Each point is reached from the start by the listed moves, each made once or not at all, plus a little noise. Say if it took an odd or an even number of moves. Then give how often each move was made.
In the rows, zero is written as 128.

Moves:
(1): [166 134 172]
(2): [111 145 114]
Start: [113 138 150]
Points:
[ 96 155 135] => odd (0, 1)
[135 160 179] => even (1, 1)

Moves:
(1): [172 139 124  79 143 150 131 142 120 110 146]
(2): [130 155 127 128 140 113 109 132 117 158 137]
(3): [141 127 134 133 128 122 108 127 145 120 142]
(4): [147 135 143 133 127 121 133 112 112 129 132]
(5): [140 118 139 113 149 117 138 150 108 141 186]
(6): [133 133 153 120 139 145 135 126 148 129 111]
(7): [151 115 110 116 137 114 155 121 154 129 106]
(8): [133 128 132 163 125 107  98 152  99 137 111]
Start: [129 146 143 132 124 133 123 123 127 143 135]
Points:
[154 133 159 122 147 117 114 145 123 149 206] => even (0, 0, 1, 0, 1, 0, 0, 0)
[230 142 153  95 166 103 138 160  81 152 179] => odd (1, 0, 0, 1, 1, 0, 1, 1)
[175 122 141 109 157 101 140 137 150 148 184] => odd (0, 0, 1, 0, 1, 0, 1, 0)
[209 180 166 106 167 101  94 173  43 177 207] => odd (1, 1, 0, 1, 1, 0, 0, 1)
[177 145 166 116 145 133 163  97 158 148  99] => odd (0, 0, 0, 1, 0, 1, 1, 0)

Moves:
(1): [129 126 141 144 115 132 133 151 115 115 140 109 101 126 137 121 140]
(2): [134 135 132 120 127 130 120 142 125 140 134 127 146 125 135 123 130]
(3): [150 135  98 138 119 144 141 132 140 149 123 111 146 143 114 137 134]
(4): [114 127 125 107 138 123 149 101 125 107 124 133 124 128 119 112 146]
(5): [125 143 128 132 130 111 141 116 135 113 123 111 121 125 121 128 133]
(6): [ 99 122 136 143 186 122 123 118 127 149 141 133 142 138 135 108 120]
(7): [149 119 145  95 107 135 115 127 137 114 122 134 106 131 130  99 128]
(8): [120 146 137 137 138 133 139 144 127 135 122 127 106 140 136 142 119]
(9): [167 134 141 150 137 111 142 122 109 135 140 140 124  94 135 125 127]
(10): [140 100 136 103 128 124 122 138 130 136 116 140 119 129 136 143 128]
(11): [105 149 116 132 101 127 160 108 162 129 112 128 119 128 138 133 147]
(12): [135 137 131 133 126 141 126 135 131 116 123 131 122 135  98 145 147]
(13): [126 129 124 140 147 142 113 144 124 134 142 122 126 123 112 109 117]
(14): [119 116 134 128 166 142 109 118 131 110 121 128 132 107 134 117 127]
Start: [124 130 122 127 148  92 117 124 128 113 139 116 127 131 123 137 140]
Points:
[106 133 120 156 247 143 108 141 123 109 163  86 143 133  83  87 176] => even (1, 1, 1, 1, 0, 1, 0, 0, 0, 0, 0, 1, 1, 1)
[190 148 133 123 125  81 171 106 122  79 142  84  83 110 111  91 182] => even (1, 0, 1, 1, 1, 0, 1, 0, 1, 0, 0, 0, 0, 0)
[130 115 125 114 182 122 142 140 131  96 118  95  86 137 130 141 166] => even (1, 0, 1, 1, 0, 0, 0, 1, 0, 1, 0, 0, 0, 1)
[115 131 136 160 249 121 108 175 130 143 151  71 114 137 131 113 136] => odd (1, 1, 1, 0, 1, 1, 0, 1, 0, 1, 0, 0, 1, 1)
[114 130 147 112 187  76 111 102 143 104 140 109 112 139 126  89 137] => odd (0, 0, 0, 0, 1, 1, 1, 0, 0, 0, 0, 0, 0, 0)
[163 105 147  85 142 123  80 155 138 102 130 130  88 137  87 121 149] => even (0, 0, 0, 0, 0, 0, 1, 0, 0, 1, 0, 1, 1, 0)
[124 166  96 112 147 132 162 144 171 134 112 112 111 159  88 157 184] => even (0, 1, 1, 1, 0, 0, 0, 1, 0, 1, 1, 1, 1, 0)
[124 176 157 146 181  61 171  91 158 120 130 122  79 117 149 104 146] => even (0, 0, 0, 0, 1, 1, 1, 1, 1, 0, 1, 0, 0, 0)
